Every row gives one point. Each copy is the shape, with its points in the same order, turned, moved and blurred by noise. Some copies are also mirrored. Which?
(in the rows, 128 means zero)

Shape (5 x 2):
[[155  73]
 [121 192]
 [125 126]
 [143  67]
 [ 95 138]]
Copy 1, 5 rows:
[[177  85]
 [104 184]
 [132 124]
 [167  75]
 [ 99 122]]
Copy 1 is: only turned
Copy 2 (5 x 2):
[[194 143]
 [ 83  88]
 [136 130]
 [191 155]
 [107 145]]
Copy 2 is: mirrored
Copy 3:
[[173  85]
 [ 76 166]
 [118 116]
 [164  77]
 [ 88 106]]
Copy 3 is: only turned
Copy 4, 5 rows:
[[119  78]
 [187 196]
 [135 135]
 [ 95  83]
 [119 174]]
Copy 4 is: only turned

Shape, 10 rows:
[[105  97  90 153]
 [142 165 157 106]
 [192 149 172 119]
 [ 96  98 140 150]
 [112 161 112  60]
 [135 171 115  77]
 [189 178 173 130]
 [158 138 182 143]
 [ 94 101 122 179]
 [167 179 176 163]]
Copy 1 (10 x 4):
[[ 87 140  91 159]
 [147 141 178 109]
 [198 118 151 100]
 [ 94 105 129 154]
 [ 98 184 167  80]
 [123 182 160  93]
 [202 128 163 119]
 [171  99 158 124]
 [100 109 115 185]
 [188 122 179 159]]
Copy 1 is: only turned
Copy 2, 10 rows:
[[ 88 129 120 156]
 [153 151 123  59]
 [203 151 106  74]
 [121  89 128 125]
 [106 178 169  69]
 [126 182 144  65]
 [194 154  92  64]
 [181 113 113  81]
 [ 98  87 106 140]
 [182 122  61  58]]
Copy 2 is: mirrored
Copy 3, 10 rows:
[[106 133  81 109]
 [123 123 187 143]
 [155 159 201 115]
 [ 71 144 114 109]
 [136  62 152 140]
 [152  91 160 153]
 [154 165 207 144]
 [117 172 187 116]
 [ 74 162  89 125]
 [131 189 197 155]]
Copy 3 is: mirrored

Shape:
[[122 106 113  77 177 137]
 [158 122  99 152 134 163]
 [ 91 125  88  93 138 157]
 [120  88 102  91 147 129]
 [162 108 127 146 120 145]
 [177 150  75 140 121  69]
 [117 114 164  96 140 124]
 [184 129 126 160 101 107]
 [127  83 115  54 141 111]
 [136  55 184 133  78  31]
 [181 123 116 134 106 152]
 [188 136 118 134  93 140]]
Copy 1:
[[155 102 105 107 188 120]
 [171 118  91 127 104 166]
 [122 113 103 146 174 158]
 [142  78  99 132 162 123]
 [160 100 108 115  91 146]
 [187 143  97 185  94  87]
 [120 107 141  93 138 113]
 [170 121 122 139  61 119]
 [146  67 131 135 175  98]
 [ 97  50 143 119  51  31]
 [179 105 126 139  93 157]
 [183 112 137 145  80 148]]
Copy 1 is: mirrored
Copy 2 (12 x 6):
[[127 108  84  82 167 150]
 [156 153 107 134 113 176]
 [100 134  60  89 125 150]
 [136  93  77 103 137 148]
 [154 120 127 139 111 172]
 [193 142 109 150 117  83]
 [ 99  93 135 104 141 143]
 [174 128 149 158  97 132]
 [135  67  83  75 144 129]
 [126   7 156 182 100  99]
 [171 134 130 120  93 164]
 [173 140 142 120  80 149]]
Copy 2 is: only turned
Copy 3, 12 rows:
[[120 107  97 127 141 205]
 [149 184 136 133 130 160]
 [ 79 140 101 112 120 179]
 [131 113  98 113 113 188]
 [159 155 154 140 116 153]
 [168 139  80 173 132  95]
 [121  88 151 135 136 175]
 [179 146 150 165 120 114]
 [133  77  94 134  98 197]
 [191  32 171 118  76  98]
 [157 167 146 165 108 158]
 [157 165 146 182 107 143]]
Copy 3 is: mirrored
Copy 4:
[[146  84 172  98 169 133]
 [161 161 118 103 133 145]
 [131  86 138 111 144 169]
 [117  98 149  92 160 122]
 [147 154 113  91 109 115]
 [151 143  72 160 161  94]
 [137  90 179 131 110 104]
 [153 170  99 130 105  83]
 [127  52 150  97 156  97]
 [ 66 117 130 142  70  21]
 [166 146 103  91 106 119]
 [179 146  86 110 102 103]]
Copy 4 is: mirrored

Shape (14 x 8):
[[165 135 146 142 136 111 144 113]
 [156 101 148 143 136  84  98 173]
 [143 136 148 146 108 135  69 118]
 [159 153 157 162  90 166 113 126]
 [114 145 165 107 206  90  81 172]
 [164 161 155 119  93  96  73  97]
 [139 103 148 100 108 108  92 131]
 [ 56 235  12 117  89  91 149 170]
 [139 183 151 158 158 105 106 157]
 [152 128 157 109 110 157 102 160]
 [147 129 118 140 244 114  85 106]
 [ 86 112 160 124  86 127 126  36]
 [123 149 159 107 186 115 128 105]
 [128 139 139 120  96 215 127 126]]
Copy 1:
[[172 126 132 143 124 106 160 102]
 [175  77 126 182  93  93 114 134]
 [154 124 136 139  94 119  82  87]
 [173 140 119 132  97 165 116  72]
 [167 120 176 191 155  85  79 172]
 [163 169 135 130  72  79  99  90]
 [152  98 144 124  80  94 106 133]
 [ 10 203  54 192 119 137 135 175]
 [170 155 132 202 139 117 110 122]
 [179 115 132 118  95 152 101 138]
 [156  99 146 159 218  61  90 108]
 [ 96 130 200  94  82 114 147  62]
 [152 139 178 144 166  97 129 130]
 [144 128 128  86 118 200 114 104]]
Copy 1 is: only turned
Copy 2, 14 rows:
[[161 125 143 145 134 140 103 100]
 [160 120 104 182  93 117  78 144]
 [141 182 139 170  94 163  79 115]
 [169 180 144 163 112 189 126 118]
 [136 147 122 126 125  83  39 183]
 [161 175 137 132  69 152  68  77]
 [120 126 121 154  70 152  80 121]
 [ 86 225  15  92 136  69 184  73]
 [175 181 123 140 134 105  86 139]
 [143 149 114 141  96 186 100 153]
 [121 144 139 164 195 108  12 131]
 [ 72 147 206 145  83 153 126  69]
 [124 138 161 110 150 116  69 130]
 [110 173 135 137 127 221 140 143]]
Copy 2 is: only turned
Copy 3 (14 x 8):
[[185 134 132 100 137 145 120 102]
 [185 101 142 115 125  74  86  98]
 [154 136 139 132  91 147  69 106]
 [174 150 133 157  94 166  96 136]
 [157 133 180  84 186  72  58 146]
 [175 158 167  93  78 146  75  83]
 [147 113 185 126 114 114  93  77]
 [ 41 225 111 109 105  58 202 143]
 [180 152 142  96 137 106  98 167]
 [172 138 175 170 132 126  84 118]
 [165 146 102  66 223 126  48 111]
 [ 91  94 162  97 107 214 102  76]
 [143 136 171  78 181 145  87 112]
 [136 156 148 197 130 187 105 122]]
Copy 3 is: mirrored

Shape (15 x 9):
[[118 169 132 162 136 103 109 105 112]
 [100 128 104 136 113 128 103 109  70]
 [104 139 160 154 165  98 119 111 120]
 [167 128 115 153 110 148 104 150  82]
 [145 191  90 106  69 131 125 132 156]
 [112  87 128  91  86 160 141 124  91]
 [170 182 165 126 135 110 138 176 109]
 [146 119  83 145 165  99 158 101 173]
 [145 142  82  75  89 113  64 170  86]
 [132 125 134 101 169  98 125 102 112]
 [190  99  73 153  73 190 122  86 118]
 [137 153 158 158 139  96 128 158 157]
 [191 116 168  74 136 205 123 170 162]
 [ 93 119 157  93 167 137 147 187 127]
 [134  99 102  87  72 116 107 150 116]]
Copy 1 (15 x 9):
[[ 95 152 142 179 109 118 107  90 140]
 [ 67 146 138 168 113 127 112 119  65]
 [ 94 135 167 170 142  94 113  99 147]
 [142 145 118 157 107 136  86 136  80]
 [ 88 165  70  94  65 149  97 106 139]
 [ 80 121 146  97 134 154 115 151  65]
 [160 197 129 129 123 114 118 123 145]
 [112  75  87 148 127 124 142  77 148]
 [105 183  86 104  85  92 101 113  42]
 [104 134 138 136 159 110 131  70 109]
 [119  79  91 136  91 203  63 119  76]
 [132 138 132 138 112  94 118 117 173]
 [157 137  97  52 184 137  55 146 128]
 [ 98 154 132 108 187  84 144 158 132]
 [ 95 126 117  86  92 112 119 130  62]]
Copy 1 is: only turned
Copy 2, 15 rows:
[[137 130 155 160 116  79 120 144 117]
 [126 106 105 162 136 111 112 149  72]
 [126 115 174 131 151  85 134 127 124]
 [161 106 128 144  86 154 105 131  85]
 [134 181  95 169  77 142 133 184 146]
 [108 119  84 140 145 175 158 129  76]
 [183 164 177 108  99 141 142 155 113]
 [ 83 139 118  95  95  94 105 115 168]
 [199 124  61 143 130 155 105 186 109]
 [138 145 124 110 160  99 122 110 125]
 [104 118  72 178  54 175  96  82 100]
 [143 123 179 118 102 117 148 152 156]
 [149 161 147 118 133 249 125 102 154]
 [118 129 162  82 174 167 142 168 122]
 [150 111  62 133 122 162 151 161 118]]
Copy 2 is: mirrored
Copy 3 (15 x 9):
[[112 110 145 130 149 103 114  92 110]
 [118 147 104 133 144 154 128  89  90]
 [111 151 155 115 145  80 129  96 132]
 [164 134 132 171 106 148 131 124  93]
 [ 87  55 135 114  91 167 124 150 115]
 [126 171  89 113  84 177 165 111 125]
 [138 106 177 127 115 100 168 158 100]
 [137  99 131 127 152 140 117 134 213]
 [155 124  92 104 122 174 117 174  50]
 [145 144 144  86 162 132 139 115 144]
 [169 104 124 168  70 215 108  83 151]
 [123 110 158 141 118  77 121 155 141]
 [162 170 199 106  32 170 143 183 150]
 [105 193 149 115 121 115 169 173 138]
 [142 129  69 103  88 156 129 154 114]]
Copy 3 is: mirrored

Shape, 17 rows:
[[ 83  77 143 152  90 143 110  99  82 127 102]
 [135 124 165 144 151 122 129  62 126 146 102]
 [141 172 160 109 123  56 121  77 118 180  77]
 [157 166 184 135 122 144 160  88 186 139 146]
 [164  79 119 172 176 107 125 128 155 170 118]
 [171 169  82 140 141  55 160  94  88 101 140]
 [181  72 125 188 114 110  89 108 166 154 174]
 [152  80 137 183 183 163 112 178 167 176 126]
 [179  84  81 123  88  92  89  94  90  94 105]
 [173  84 141 144 145 106 124 152 177 166 113]
 [ 78 140 102 178 111 120 147  86 132  80  83]
 [168 117 121 154 198 132 101 172 143  86 164]
 [168 164  73 183  84 174 146 148 140  87 170]
 [132 167 124 154 194  67  90 162 162 157 115]
 [ 67  66  70 119 172  98 152  80 179 178 143]
 [146 156 137 175 110 113 150 156 109  72 143]
 [ 67 167 144 150 109  69 127 140 144  84 102]]
Copy 1 (17 x 11):
[[ 87  81 144 150 126 124  80 126 124 125 101]
 [122 142 137 154 185 133 112  91  94 104 141]
 [ 98 154 204 133 191 171 145 104  85 147 176]
 [177 174 138 152 134 179 147  77 110  81 155]
 [123 132  99 150 154  88 189  97  80 145 123]
 [129 149 101 144 180 198 157 192  60 172 156]
 [183 147 124 186 122 101 171 119  88 150  75]
 [131 120  77 159 133  66 206  70 144 125 116]
 [116 109 131 139 168 176 124 144  79 203  61]
 [137 127 122 129 134 111 216  78 101 135 104]
 [108  67 106 180 125 185  97 124  84 129 166]
 [172  98  54 143 183 126 209 140 154 133 117]
 [158 144  44 182  81 206 153 146 141 153 112]
 [137 100 130 161 188 126 225 108 125 165 195]
 [149 100 113  91 119  74 125  95  43 164 182]
 [126 118  95 166 127 201 170 172 129 108 129]
 [122  55 159 150 131 191 160 149 114 120 189]]
Copy 1 is: mirrored
Copy 2:
[[102 111  99 101 138 216 129  62 145 199  83]
 [112 148 143  93  92 128 149 102 127 176  75]
 [ 91 139 104 119  63 106 130 137 190 167  36]
 [ 91 153 199 105 125  90 133 134 133 158 106]
 [184  86 151  86  98  99 105 100 102 186  74]
 [182 160  92 140 140  70 169 101 175 152  78]
 [169 100 174 127 118  95 110  95 136 227 138]
 [174  56 183  86 109 142 103 130  71 164  88]
 [197 154 102 136 113 164 125  72 193 207 101]
 [165 105 174 113  97 118  75 137 112 177  77]
 [119 114 124  77 161 140 146  36 173 125  79]
 [191  94 141 149 115 132 135 116  84 115 141]
 [182 110 169 129 221 133 157 131 166 133 160]
 [154  50 109 122  71  92 114 128 132 113  80]
 [124 112  69  29 128  78  55  77 101 183 118]
 [145 109 147 172 189 130 158 108 146 131 100]
 [ 96  82 106 149 153 123 110  69 175  90  73]]
Copy 2 is: mirrored
Copy 3 (17 x 11):
[[134 110 188  78 105 129 165 134  97 142 162]
 [115 104 218 141 118 175 142 117 142 106 113]
 [145 140 221 151 122 209 117 191 144 110  87]
 [102 142 170 174 183 178 145  98 179 141 100]
 [150 100 177 170 135 110 120 120 159  45 139]
 [116 167 192 212 103 120 109 153  72 108  76]
 [159 157 183 149 186 113 148  89 126  46 158]
 [150  70 110 139 154 110 119  97 172  53 152]
 [154 193 189 153  70 141 144 118  68  86 162]
 [155 127 150 171 142 139 130 137 176  59 159]
 [137 107 208 157 104 124 101 111  92 190 147]
 [ 83 125 108 179 137 117  86  90 112  57 149]
 [155 163 100 186 160  95 139  65  75 155 108]
 [134 101 149 169 153 155  34 161 132  67 114]
 [135 139 230 112 113  49  70 129 201 102 128]
 [104 127 128 194 152 131 136 135  69 143 136]
 [113 122 178 153 148 154  68 171  98 178 159]]
Copy 3 is: only turned

Shape:
[[162 126 122 100 127 130 120 161 144 141  72  77]
 [139  74 142  85 113 156 135 176 175 111  95 144]
 [161 102 112 110 116 124 122 116  93 171  91  70]
 [108 167 166 157 157 119 163 104 151  60 175 106]
 [115 148  78 120 158 105 134 109  67 126  60  67]
 [116 110 101 159 154  82 111 117  65  94 134 133]
 [102 179 113 177 127  64  90 142  90 128 110 111]
 [ 88 102 173  97  76 177 181 207 122  86 143 133]
 [182 136 106 146 119 136  97 130  84 108 104  67]
 [187 142 130 126 137 151 160 160 113 123  69 133]
 [134  99 193 106  62 133 199 147 156 105 127 159]
 [120 183 115 103 149  95  78 100  60 125 142 135]
 [106  94 200 115  62 195 155 146 169  71  76 153]
 [140 110 103 120  77 194 162 145 172 145 110 148]
 [ 88 132 168 163 167 125 111 126  76 152 150 139]]
Copy 1 (15 x 12):
[[123  87 129  99  96  96 125 107 158 129 129 158]
 [102  56 105 133 170  72  88 131 171 154 113 149]
 [127 107 146 111  98 120 158 111 124  96  97 124]
 [124 167 109 107 154 138 141 176 135 224 188 116]
 [124 132 166  70  98 133 130  92  68 114 144 138]
 [ 94 158 112  87 148 176 136 163  83 133 135 171]
 [ 88 164 110 100 107 173 128 137 107 101 196 174]
 [ 66 137 130 115 194 119  52 120 211 179 118 116]
 [119 119 136 104  58 173 136 109 129 145 112 151]
 [152  82 163 115 118 136  84 138 161 129 137 150]
 [ 83  91 165 149 187 106 106 189 206 176 137  99]
 [108 195 131 153 100 133 129 141  71 123 145 186]
 [ 74  45 131 170 188 129  69 119 193 196 144  80]
 [112  74  96 137 129  87  70 168 173 125 108  79]
 [132 189  96 141 180 181 140 117 135 119 150 148]]
Copy 1 is: mirrored
Copy 2, 15 rows:
[[135  76  94 109 157 121  82 101 125 127 142 155]
 [150 101 132  68 159 102 149  68 110 154 122 118]
 [120  74  80 105 113 163  77 110 139 102  97 126]
 [100 155 173 194 143 184 169 110 142 152 167 144]
 [181  94 104 140 131 192  67 143 142  60 134 150]
 [181 120 124 159 101 194 122 165 161 127 115  95]
 [182 102 127 203 109 148  97 183 111 127 123 133]
 [138 118 191 131 123 104 148   7  77 133 114 105]
 [131  92 112 143 137 148  53 119 176 129  94 126]
 [137  99 129 111 180 145  60  98 116 139 144  85]
 [ 83  97 180 100 156 143 174  67  58 144 109  88]
 [150 152 143 136  59 151  76 182 132 121 145 130]
 [130 150 183  86 194 131 151  44  67 165  72 141]
 [103 133 120  96 186  84 135  81 101 101  99  99]
 [158 173  95 172  84 179 115 114 104 154 132 101]]
Copy 2 is: mirrored
